Each row is a point. The points of each table are mixes of a few directions, plus a little noise. How many directions does each table use, and how many do they share? Where both have some left over, give the other angles between the two spaces (their principal angles), to ten degrees, smallest first.
In the rows, zero is written as 128.

First:
[[175 182 103]
 [ 47  37 170]
 [144 146 120]
 [109 107 138]
 [163 169 109]]
Second, 6 rows:
[[ 51  40 168]
 [183 191  99]
 [ 87  82 150]
 [156 160 114]
 [127 127 129]
 [163 168 109]]
Directions: first 1, second 1, shared 1

First:
[[158 128 126 126 146 135]
 [188 117 113 110 180 120]
 [ 40 150 153 160  43 152]
 [ 81 174 170 182  37 206]
 [ 90 108 114 111 130  81]
 [158 103 106 100 178  88]
 [182 114 113 109 179 115]]
Second, 9 rows:
[[ 78 137 149  79  81 116]
 [ 88 115 115 137 120  97]
 [249 124 111 142 211 157]
 [ 60  94  98 131 132  53]
 [169 146 148  93 128 160]
 [ 92 117 131  54 116  82]
 [213 151 133 197 155 207]
 [ 77 140 137 168  82 145]
 [127 129 126 145 126 134]]
Directions: first 2, second 3, shared 2

First (10 x 8):
[[180 198 152 103  66 158 119 191]
 [125 129 203 161 183 122 154  88]
 [138 201 116 159 114 132 103 122]
 [107  55  47 107  75 142 143 106]
 [ 79  26  85 134 153 115 154  66]
 [150 195 137 164  84 158 133  99]
 [116 123 212 152 226  96 137 111]
 [110  99 126 124 165 107 123 128]
 [105  46  54  56 135  98 100 197]
 [172 207 148 121  78 153 115 172]]
Second (9 x 8):
[[139 249  98 118  96 133  43 159]
 [ 67 158 159 183  88 101 161 140]
 [129  93 123 159 155  71 203 125]
 [182 112 147  99 170 100 171 110]
 [113 101 145 143 129 119 161 121]
 [103 110 196  99  97 196 105 106]
 [ 86 143 147 109  74 215  42 129]
 [176 174 116 109 150  97 126 133]
 [159  15  23 132 192 120 140 128]]
Directions: first 4, second 4, shared 1; angles 30, 70, 70

First:
[[166 136 114 110 104 115 120  98  47 137 141]
 [129 124 146  49 138  55  43 120  86 119 128]
 [127 146 127 175 128  58 242  77  91  98 127]
 [157 137 132 125 107 169 148 164 134 151 132]
 [ 70 138 115 180 134 178 151 148 132 133 126]
 [167 152 113 169 148 175 132 159 160 158 136]
 [ 98  92 156  80 134 137  71 156 206 114 115]
 [112 102 123 134 132 137 118 102 162 104 122]]
Second (11 x 11):
[[ 79 203 144 151 169 124 142 249 105 190 125]
 [128 173 132 143 176  46 145 133 103 134 127]
 [136 124 128 117 121 120 123 117 114 124 130]
 [104 126 129 145 122 187 130 168 161 143 125]
 [184  78 120  72  83  96 103  30  85  86 136]
 [139  75 128  78  52 220  93 126 118 128 133]
 [ 89 168 135 164 161 145 144 201 148 161 121]
 [143 123 119 149 153  79 142  71 148  97 128]
 [119  94 127 123  92 211 116 141 160 130 127]
 [155 116 121 122 134  77 130  66 120  98 130]
 [132 130 125 144 146 104 139 105 144 115 127]]
Directions: first 6, second 3, shared 3

First (10 x 14):
[[121 126 135 104 119 137 120  85 114 138 115 109 128 166]
 [153  68 138 120 153  96 153 120 102 142 121 127 125 138]
 [120 117 160 124 155 123 141 123 108 121 125 145 120 133]
 [ 61 249 109 166  90 194  35 126 133 116 109  80 155 119]
 [165 139 142  51  76 121 191  57 198 133 180 168 114 180]
 [125 120  71 126 101 162 126 190 165 108 123 150  99  98]
 [138 135 121 173 140 101 103 141 110 144 127  93 162 102]
 [143  77 142 140 166  97 144 141  94 136 119 129 128 120]
 [121 138 144 129 136 128 126 119 120 126 128 129 130 132]
 [134 112 119 147 144 121 140 178 134 116 133 151 119  92]]
Second:
[[162 194 129 178 109  82 119 124 166 148 183 105 187  91]
 [134 141 128 138 124 119 126 127 136 132 138 124 139 120]
 [149 173 128 162 115  96 122 126 153 142 164 113 167 104]
 [ 96  64 127  80 147 174 136 131  91 108  78 150  71 166]
 [153 177 129 165 113  94 122 126 155 143 167 111 172 101]
 [ 87  45 127  65 154 187 139 131  80 104  62 157  54 175]
 [123 119 128 121 131 135 128 128 123 126 121 131 120 134]
 [119 111 128 114 133 141 130 129 117 123 114 134 113 139]]
Directions: first 5, second 1, shared 1

First:
[[142 111 121 108 149 107 164 139  85 173  81 124  59 106  41 165 133 114
  166 138]
 [129  81 146 133  55 128 145 219  94 108 192 189 114 102 182 128 185 161
  119 126]
 [ 80  62 107 173  40 122  75  92 175 230 158  88 161  88 154 110  86 128
  168  53]
 [ 95 154  89 130 179 134  98  42 195 126  66 103 167 125 139 115  53  52
   87  99]
 [109  83 104 128  87 126 127  97 173 102 163 158 182  64 244  75 101 106
   80  92]
 [ 98 172 166 104 155 153 116 187 107 133  66 139  69 187  45 216 164 117
  121 158]
 [191 185 111 148 205 121 156 150  86  51 143 143 121 183  81 106 141 123
  120 165]
 [178 176 179  96 151 130 140  94 107 100 157  76 151 169 135 112 160 225
  164 193]]
Second:
[[104 179 171 159 114 164  71 184 137  98 164 129 154 218 138 150 165 163
  113 141]
 [169 182 145 159 150 136 115 132 119  67 191 110 176 195 147  91 152 183
  134 157]
 [135  69 136  53 112 104 181  70 115 189  79 105  87  31 133 139 119 144
  160 139]
 [122  52 118  89  91 107 183 157 101 149 111 180  76  31 145 141 142 106
  122 115]
 [179 185 114 177 186 128 136 190  87  45 172 153 130 208  94 106 155 130
  116 156]
 [ 57 110 105 150  99 141  65  69 209 188  92  99 168 111 152 130  63  73
  110  68]
 [127  70 127  42 140 100 193  86  97 209  27 115  40  30  66 177 118 105
  164 140]
 [128 171 111 196 135 144  79 142 156  76 183 131 192 195 154  89 114 121
  102 109]]
Directions: first 6, second 5, shared 5

First (11 x 24):
[[163 119 130  97 127 149 124 129 108 144 155 120 115 148 137 125 114  52
  143 138  99 136 123 126]
 [103 145 125 152 122 124 108 136 126  92 119 118 123  90 118 148 146 171
  120 126 158 123 117 124]
 [118 120 125 134 141 103 150 122 153 154 107 147 153 153 126 103 121 157
  121 120 118 119 142 131]
 [122 135 155 124  98 170 127 108 102  95 139 115 101  86 140 165 129 145
  133 114 163 151 135 145]
 [125  96 124 111 166  96 108 158 175 125 127 116 146 162  96 156 142  61
  108 117 125 100 159  95]
 [116 134 133 134 122 136 109 133 124  97 132 113 116  99 121 157 141 136
  120 125 152 128 127 123]
 [124 142 136 134 108 153 117 124 103 100 138 115 107  90 134 147 134 143
  131 128 149 140 118 135]
 [134 139 102 135 148 113  73 171 124  98 144 101 121 120 103 144 153  74
  124 152 124 108  94  94]
 [144 130 107 130 136 111 151 124 127 174 122 153 147 166 140  69 109 130
  140 144  87 126 112 134]
 [138 118 137 119 122 129 187  91 133 184 113 166 146 164 153  79  96 164
  139 120 102 143 146 156]
 [118 128 134 137 121 126 153 110 132 141 113 146 135 129 138 111 119 176
  129 122 132 134 137 144]]
Second (8 x 24):
[[121 129 123 124 124 131 125 128 126 131 126 127 125 127 131 130 122 122
  130 133 126 135 132 119]
 [161 124 151 146 147 114 140 129 135 117 135 134 139 134 115 119 155 153
  118 108 136  97 111 170]
 [ 33 138  62  77  74 168  92 125 106 158 107 111  95 110 165 153  51  56
  157 183 104 216 175   7]
 [136 127 133 132 133 124 131 128 130 125 130 129 131 130 125 126 134 134
  126 123 130 120 124 138]
 [166 124 154 148 149 112 142 129 137 116 136 135 141 135 113 118 159 156
  116 107 137  93 109 175]
 [131 128 130 129 129 127 129 128 129 128 129 129 129 129 127 127 130 130
  127 127 129 126 127 131]
 [134 127 132 131 131 126 130 128 129 126 129 129 130 128 125 126 133 132
  126 125 130 123 125 135]
 [144 126 139 136 137 122 134 129 132 123 131 131 133 131 122 124 141 140
  123 119 132 114 121 148]]
Directions: first 4, second 1, shared 0; angles 70

First, 8 rows:
[[150 159 120 135  81 104 184 198 112  77 103 115 150 158 171 155  87 115
  197   9 138 128 135 125 131 177 166 132 118 118 173  60]
 [138 124 135 168 161 130 140 128  84  96 110 113 140 106 150 131 141 217
  115 157 126 186  99 108 111 138 136 127 153 180  84 179]
 [115  98 152 108 105  94 105 133 154 136 121 147  98 128 105 122 163  81
  130 112  96  99 142 135 122 111 136 149 123 127 127  79]
 [ 79 132 137 151 180 130 119 116 109  90 137 107 194 118 119 173  78 141
  109 149 170 130 101 113 153  93 123  79 178 139 135 169]
 [143  91 150 105  73 108 135 150 152 120 119 134  91 134 122 126 149 108
  146  71 102 131 149 142 116 175 148 156 110 123 150  80]
 [104 106 133 112 143 155 108  97 147 137 162 122 138 123 103 141 105 121
   97 160 154 125 127 138 143 128 109 105 142 109 145 161]
 [114 122 130 131 173 139  88  76 131 173 138 143 110 105 101  98 172 138
   81 226 114 121 122 123 121  69 100 129 133 142  77 179]
 [181 196  69 111 115 165 143 129 137 198 133 138 100 156 153  77 134 104
  152 139 131 103 153 142 127 133 107 147  65  78 130 118]]
Second:
[[130 116 180 126  85 120 138 164 118  93 141 103 147 150 126 106 178 135
   88 129 111 113 127 110 102 130 152 110 139 146 110 104]
 [128 109 127 142 156 113 147 138 120 103 108  88 142  96 153 152 108 145
  123 127 141 108 125 135 160 140 108  88 134 144 153 134]
 [146 119 108 126 138 133 150 131 132 128 122  97 126 108 155 137 101 141
  133 126 146 110 141 144 154 156 105 100 114 122 165 135]
 [125 187  77 161 174 114  88 111 134 119 118 220 110 132 103 155 107  88
  174  81  99 200  64 151 119 146 130 190  84 126  91 129]
 [148 105 151 110  93 142 128 129 147 123 175 107 122 132 119  94 161 136
   72 167 125 104 145 143 118 152 120  96 108 115 135 126]
 [ 73  88 162  95  69 143 166 121  98 159 118 104 156 157 134 147  65 172
  191 115 191 122 212  60 116  48 193 147 249 117 167 128]
 [215 166 108  90  50 181 141 154 162 165 181 134  79 175 131  47 192 101
   93 129  98 122 145 166  94 218 115 141  21  76 126 101]
 [ 96 134 130 135 148 114 127 125 108 141  86 136 139 130 126 144 117 123
  163 117 130 131 127 100 129  76 142 152 171 146 112 128]
 [105 134 120 148 193 105 109 116 118 138  79 129 132 102 127 145 140 112
  131 145 113 114  97 120 147  83 102 132 142 158  98 143]
 [109 121 115 147 170 114  89  92 146 110 151 162 127 100 102 151 110 123
  112 147 126 150  98 150 139 131 112 122 117 131 122 152]]
Directions: first 5, second 6, shared 2; angles 30, 60, 80

First (11 x 32):
[[ 17 136  87 185 139 134 140  89 150 148 129 103  74 128 153 116  77 119
  163 175 121 120 117 155 129  91 112 144 101 147 166 113]
 [134 127 130 128 128 128 126 130 126 127 128 129 130 128 127 128 131 129
  127 126 129 128 129 127 128 130 130 127 129 127 127 128]
 [124 128 127 129 128 128 129 126 129 128 127 128 126 128 128 128 127 128
  128 130 127 128 128 128 128 126 128 128 127 128 129 128]
 [187 124 150  98 122 125 123 149 115 118 127 141 157 128 115 134 155 132
  110 103 132 133 135 113 127 148 135 120 143 118 108 136]
 [208 122 158  89 121 123 121 156 112 114 126 146 166 129 110 137 166 134
  103  94 133 134 138 109 126 154 139 116 146 115 101 138]
 [ 89 130 113 147 131 130 132 114 136 134 129 119 109 127 137 124 110 125
  141 144 124 124 124 136 128 115 123 133 119 135 141 123]
 [179 124 147 102 122 125 124 147 118 118 128 139 153 128 116 133 153 133
  112 106 131 132 133 116 127 145 134 121 140 119 111 134]
 [120 129 125 132 127 130 129 124 129 129 129 127 124 127 130 128 124 128
  131 132 128 127 127 130 128 125 126 129 126 128 130 128]
 [122 129 126 131 129 127 128 126 129 128 128 128 125 128 130 127 126 128
  130 130 128 128 128 129 128 125 126 129 127 130 130 128]
 [176 124 145 102 123 127 123 145 120 120 127 139 151 128 117 133 151 131
  112 108 131 132 133 116 127 145 134 121 140 120 112 135]
 [ 47 134  99 169 135 132 136 100 144 143 128 109  89 127 147 121  89 121
  153 162 124 122 119 148 129 100 118 140 109 141 155 117]]
Second (10 x 32):
[[ 99 136 112 134 135 124 115 115 124 141 131 118 122 129 123 129 115 132
  115 135 118 130 134 130 130 131 134 134 146 130 127 132]
 [ 96 127 117 129 127 125 117 124 141 128 133 119 118 132 135 126 114 122
  131 139 126 128 131 136 130 125 133 134 132 130 126 127]
 [ 82 127 113 130 126 124 110 124 148 128 137 115 112 136 141 125 106 117
  133 147 127 127 130 141 131 123 137 137 132 129 127 125]
 [115 141 116 135 139 124 120 112 109 145 125 122 131 122 113 131 123 140
  105 127 115 131 135 121 128 136 133 130 152 130 131 136]
 [249  99 189 107 102 146 185 173 132  83 117 171 154 126 138 128 183 119
  172  99 162 123 107 119 120 117 101 106  63 119 128 113]
 [ 84 139 106 135 136 122 108 114 126 143 133 112 118 130 125 128 107 130
  114 140 116 129 136 133 131 132 137 136 152 131 126 134]
 [108 120 127 124 119 130 123 136 153 117 135 124 117 135 144 124 118 113
  146 139 135 127 125 141 131 118 131 133 114 128 127 122]
 [207 131 152 125 133 133 158 132  90 130 111 151 155 115 105 133 166 149
  114  98 128 131 126 105 122 137 114 112 125 124 132 133]
 [ 73 138 101 135 138 121 104 111 130 145 133 108 116 130 126 128 103 129
  112 142 114 130 135 134 132 131 140 138 154 130 127 132]
 [166 122 145 124 124 133 145 138 124 120 123 141 138 125 127 128 146 129
  136 117 135 128 123 123 126 127 119 120 114 126 130 125]]
Directions: first 1, second 2, shared 0; angles 40

First:
[[152 147  91 237 102 110 122 167 143 238 103 107  56  92  78 179 156 137
  120 132 134 159 115  86 163 123 174 120  70  46 158 112]
 [143 117 155  84 150 134 131  87  91  97 131 186 142 110 125 104 144 141
  131  75  83 116 173 172 125 121 115 131 153 136 132 155]
 [101 192  55 123 136 124 156 177 179 144 156  84 150 186 128 141  62  85
  128 166 156  96  83  93 132 135 135 131 163 105  88 102]
 [117 145  92 183 104 119 125 175 168 174 125  67 108 144 124 158 112 114
  124 181 172 141  80  79 136 134 147 125  99 108 125  98]
 [124  42 202 167  85 133  77 122 122 105  93  76 109 102 169 129 177 158
  128 186 182 186 103 109 106 138 119 122  51 196 162 119]
 [153  94 173 122 133 131 116  86  84 120 112 180 113  83 119 116 174 157
  129  79  90 141 174 165 129 120 124 126 116 132 155 153]
 [123 137 136  58 158 137 145  98 110  75 148 170 168 144 139  98 109 122
  134  94  97  97 154 165 117 125 106 134 180 150 110 147]
 [130  75 189 101 124 137 106  92 100  77 117 142 140 111 155 105 157 150
  132 123 126 144 147 154 108 129 107 129 116 181 142 143]
 [105 161  96  91 143 131 148 143 151 104 153 114 163 173 141 119  80 100
  132 145 138  98 108 122 121 133 118 132 170 137  96 120]
 [137 164  99 112 149 126 150 124 123 142 141 163 132 131 105 127 115 120
  127  90  94 104 149 142 141 121 134 130 160  91 119 136]
 [124 134 118 132 127 127 130 136 135 132 130 120 129 135 128 132 120 124
  128 134 134 125 121 121 129 129 130 128 129 125 124 123]]
Second (10 x 32):
[[156 114 157 139  99 127  99  66 108 104  77 200  72 116 121  69 200 125
  156  55 103 152 157 150 119 114 162 129 116 141 160 166]
 [142 105 142 164 136 122 127 152 102 194 139 118 120  65 102 182 138 170
   93 137 119 150 148 130 150 134 119 117  93  84 154 120]
 [167 132 111 149 137 149 150  63 151  33  71 130 104 209 138 110 168  89
  249  99  61  59 120 119 132  59 158 178 115 189  66 127]
 [113 203  48 148 127 113 151 180 167 195 150 115 119 152  97 145  80  96
  109 135 146 116 102  97 145 139 153 120 157  58 116 113]
 [125 108 131 162 119 131 124 147 146 127 120  72 126 139 141 157 127 130
  141 178 150 131  98  99 129 123 126 135  92 148 118 104]
 [109 124 142  94 119 131 116 119 133  90 130 131 143 147 154  92 120 116
  126 134 152 134 118 133 106 140 120 124 147 163 128 135]
 [132 105 150 115 132 137 126 106 122  84 119 125 138 139 146 119 139 130
  150 130 118 118 130 136 120 117 118 138 123 167 117 130]
 [ 87 131 134  90 121 122 117 165 135 139 164 107 163 122 149 118  85 129
   74 168 186 154 109 125 109 169 104 106 152 132 142 123]
 [126 155 120  73 168 121 151 138  88 173 179 189 163  78  95 136  96 151
   68  79  93 121 182 174 142 148 104 110 183  63 144 148]
 [122 103 144 145 122 128 119 146 128 141 131  94 132 112 136 151 127 144
  114 164 150 145 116 116 128 136 117 123 101 135 136 115]]
Directions: first 3, second 5, shared 3

First:
[[205 141 146 135 137 145  66 122 137 115 102 105 155 173  81 162 134 129
  128 126 114 197 182  83 134  96 153 152 128 111 117 130]
 [120 146 109  88 117 136 140 159 111 158 106 189 164 110 172 145 180 139
  142 138 154 153 157  99 160 104 127  83 140 131 112 128]
 [150 102 110 122 123  97 148 192 173 173 134 158 115 148  87 112 105 115
  118 147 133  69 136 151  43 179 139 121 150 144 114 175]
 [ 99 114 128 156 132 111 151 142 153 141 151 133 106 120 132 119  97 114
  113 120 120  76  96 166 113 171 132 137 130 131 129 146]
 [ 61 115 117 150 148 108 199 176 146 123  96 129  87 114 151 108  93 156
  129  98 200  93  82 175 206 183 116 121 132 131 131 176]
 [202 133 144  89 117 127  68  99 117  93 134  99 129 169  82 114 128 108
  134 160 103 148 156  95  67  93 113 161 109 130 146 115]
 [145 125 127 108 131 118 130 146 132 110 105 116 111 150 105 111 116 137
  135 135 160 129 132 128 128 135 116 136 125 130 134 150]
 [105 103 124 127 124 146 149  36  82  95 149  44  91  92  99  76 125 167
  135 139 103 131  98 140  61 104  99 112 126 145 146  50]
 [ 63 163 162 172 130 128 112 109 127 108 165 160 137 110 222 166 114  77
  119  93 106 106  74 152 242 132 130 172  90 104 151 134]
 [ 67 117 109 141 118 144 168  81 100 158 161 130 131  63 163 122 157 147
  125 125  97 111 106 142  99 119 128  83 143 138 120  68]
 [191 151 136 119 132 147  74 141 133 139 102 149 179 159 115 178 161 123
  131 128 117 198 190  74 153  91 157 131 134 112 108 134]]
Second:
[[116 109 106 105 143 144 167 136 102 121  77 118 123 120  98  90 136 181
  149 131 190 165 131 119 143 115 103 105 157 132 134 138]
 [ 98 142 131 132 115 120 134 108 124 119 151 113 106 105 183 139 134 124
  124 119 106  99 111 144 152 134 134 108 101 137 122  93]
 [137 140 146 158 119 115  85 123 160 146 178 148 132 139 162 158 113  70
  114 121  55  74 120 144 118 150 157 151 107 120 124 133]
 [135 129 143 155 110 114 130 146 149 169 197 196 187 117  76 162 129  71
   75 154 110 130 124 126  16 130 127 193 147 126 135 139]
 [125  97  99  94 161 156 146 142 102 126  55 135 127 141 100  63 124 171
  181 129 181 151 128 119 173 115  96 109 170 119 149 179]
 [165 101 128 169 136 123 145 172 167 180 144 162 177 139   7 150 115 120
   80 145 144 162 151 121   8 146 143 176 181 124 115 168]
 [ 93 133 130 142 117 120 139 115 130 137 161 135 119 102 171 137 130 112
  119 122 101  90 105 150 129 143 134 119 115 133 126 106]
 [154 138 122  69 135 143 126 119  85  70  55  82 113 148 117 101 148 185
  162 135 198 201 155  88 188  81  97 106 118 132 138 115]
 [128 149 147 136 115 118  85 113 140 126 170 142 126 134 184 150 123  76
  126 123  67  82 117 137 144 134 142 143  95 122 132 120]
 [127 142 127 120 130 128 120 105 123  86  90  48  70 134 181 130 130 172
  151 101 128 125 139 132 210 133 147  72  89 137 106  88]]
Directions: first 6, second 5, shared 3; angles 60, 60
